Rows are points. Each table stands for the endless flat space through its points: a line for two points, a plane for three, and so on. The two share one point or none. Which?

First (2 x 3):
[[ 0.67  0.31 -0.77]
 [-0.83 -1.44  0.28]]
Second, 2 rows:
[[-0.27 -0.14  0.12]
 [-0.19 -1.34 -0.40]]
They share: [-0.23 -0.74 -0.14]

First, 2 rows:
[[-1.37  0.48 -1.14  1.11]
 [-1.43  0.39 -1.26  0.39]]
Second:
[[-0.84 -0.39 -0.17  0.63]
 [-1.42 -0.41 -0.86  0.79]
 [-0.44  0.73 -0.19  0.31]]
They share: [-1.41  0.42 -1.22  0.63]

First:
[[-0.62 -0.35 -2.37 -0.04  1.19  0.49 -1.81 -1.33]
 [-1.03  0.92 -1.25 -0.85 -0.13  2.67 -1.44 -1.10]
 [-1.07  1.20 -0.96 -1.07 -0.44  3.06 -1.32 -1.00]]
Second, 2 rows:
[[ 0.10  1.83 -1.17 -0.29  0.61  0.39 -1.62 -1.33]
 [-0.74 -0.33 -0.51 -2.27 -1.01  2.01 -0.36  0.35]]
They share: [-0.32  0.75 -0.84 -1.28 -0.20  1.20 -0.99 -0.49]

First, 3 rows:
[[-1.03  1.15 -0.41 -1.71  0.30  1.27 -0.55  1.93 -2.21  1.19 -0.13]
 [-1.56  2.08  0.13 -1.74 -0.26  1.27  0.05  2.55 -2.49  2.14 -0.54]
 [-0.27  0.45 -0.55 -2.01  0.66  1.53 -1.09  1.37 -2.27  0.55  0.05]]
Second (2 x 11):
[[-1.35 -0.22 -0.52 -1.46  0.20  1.14 -1.16  2.19 -1.64 -0.17  0.60]
 [-0.87  0.90 -2.04 -0.94  1.56  0.62 -0.72  0.87 -1.48  0.67  0.24]]
They share: [-1.11  0.34 -1.28 -1.20  0.88  0.88 -0.94  1.53 -1.56  0.25  0.42]

First (3 x 14):
[[ 0.51 -0.37 -1.76  1.55 -0.18  0.98  0.19  0.95 -1.33  0.76 -1.40  1.94
   1.66  2.07]
 [-0.13  0.09 -1.75  1.37 -0.54  1.07  0.26  1.43 -1.42  0.50 -0.82  1.57
   1.52  1.90]
 [ 1.63 -1.89 -0.96  2.03  1.18  0.70  0.39 -0.57 -0.93  1.68 -2.68  2.54
   1.10  1.71]]
Second, 7 rows:
[[ 0.43 -0.56 -1.42  0.78  0.58  1.64  0.06  0.52 -1.48  0.69 -0.62  0.90
  -0.05  0.41]
 [-1.89 -1.18 -1.46  2.52 -0.68  0.33  1.12  0.29 -1.54  1.49 -0.60  2.22
   1.72  1.63]
 [ 1.72  0.89 -0.88  1.56 -0.52  1.20  0.99  1.57 -1.44  1.05 -1.53  0.72
   1.44  2.26]
 [-1.72 -0.88 -0.91 -0.04  3.11  2.02 -1.19 -0.06 -0.59 -0.75 -0.28  2.33
  -0.75 -0.93]
 [ 0.78 -0.07 -1.26  2.95 -0.53  1.19  0.58 -0.26 -2.31  1.31 -1.77  0.35
   2.27  2.65]
 [-0.47 -0.16 -1.87  1.66  0.46  1.59  0.85  0.82 -1.51  1.29 -1.08  2.35
   0.93  1.19]
 [-1.81 -1.83 -2.72  2.11 -2.54  0.02  2.75  1.75 -1.63  3.18  0.16  2.92
   0.68  1.08]]
They share: [-0.29 -0.51 -0.93  1.49  0.10  0.97  0.60  0.87 -1.20  0.90 -0.94  1.43
  0.68  1.20]

First:
[[ 1.02 -1.21  0.08 -1.95 -0.27  1.45 -1.67 -1.16 -1.03 -0.04 -1.83 -1.21
   0.55 -1.54 -1.39  0.27 -0.90 -0.37]
 [ 0.75  1.37  0.02 -0.78 -1.77  0.76 -1.46 -2.06 -0.34  0.20 -0.36 -0.34
  -0.89  1.49 -1.45 -1.20  0.27  1.76]
 [ 0.96 -0.95 -0.12 -1.76 -0.49  1.52 -1.49 -1.12 -0.99  0.10 -1.74 -1.08
   0.42 -1.19 -1.37 -0.03 -0.70 -0.19]]
Second (6 x 18):
[[ 2.18 -0.10 -1.03 -1.11 -0.81  1.31 -0.19 -1.79 -0.87  0.17 -0.89 -0.03
  -0.41  1.40 -2.69 -0.24 -0.77  1.87]
 [-1.76 -1.10  0.86 -0.94 -2.71  3.34 -3.38 -1.33 -3.02 -0.25 -2.25 -0.59
   2.11 -1.72  0.07 -2.28 -0.28 -1.74]
 [ 0.39 -2.94  1.58 -3.07 -2.93 -0.24 -3.41  0.33 -0.31  1.11 -3.91 -4.53
   1.67  0.79 -1.05 -0.53  1.62  2.17]
 [ 0.68 -2.21  2.24 -2.15 -0.26  0.83 -0.60 -2.61 -0.16  0.74 -2.91 -0.83
  -0.09 -0.05 -0.08 -0.22  1.60  0.76]
 [-1.20 -0.71 -0.56 -2.06 -3.80  1.65 -4.84  0.64 -1.93  0.88 -2.45 -3.23
   2.61 -0.63 -1.78 -2.13 -0.72  0.59]
 [ 2.45 -1.21  0.71 -2.09 -1.62 -0.60 -1.72  0.59 -0.38  0.18 -2.01 -2.47
   0.07  0.24 -0.58  0.77  1.59  0.80]]
They share: no point
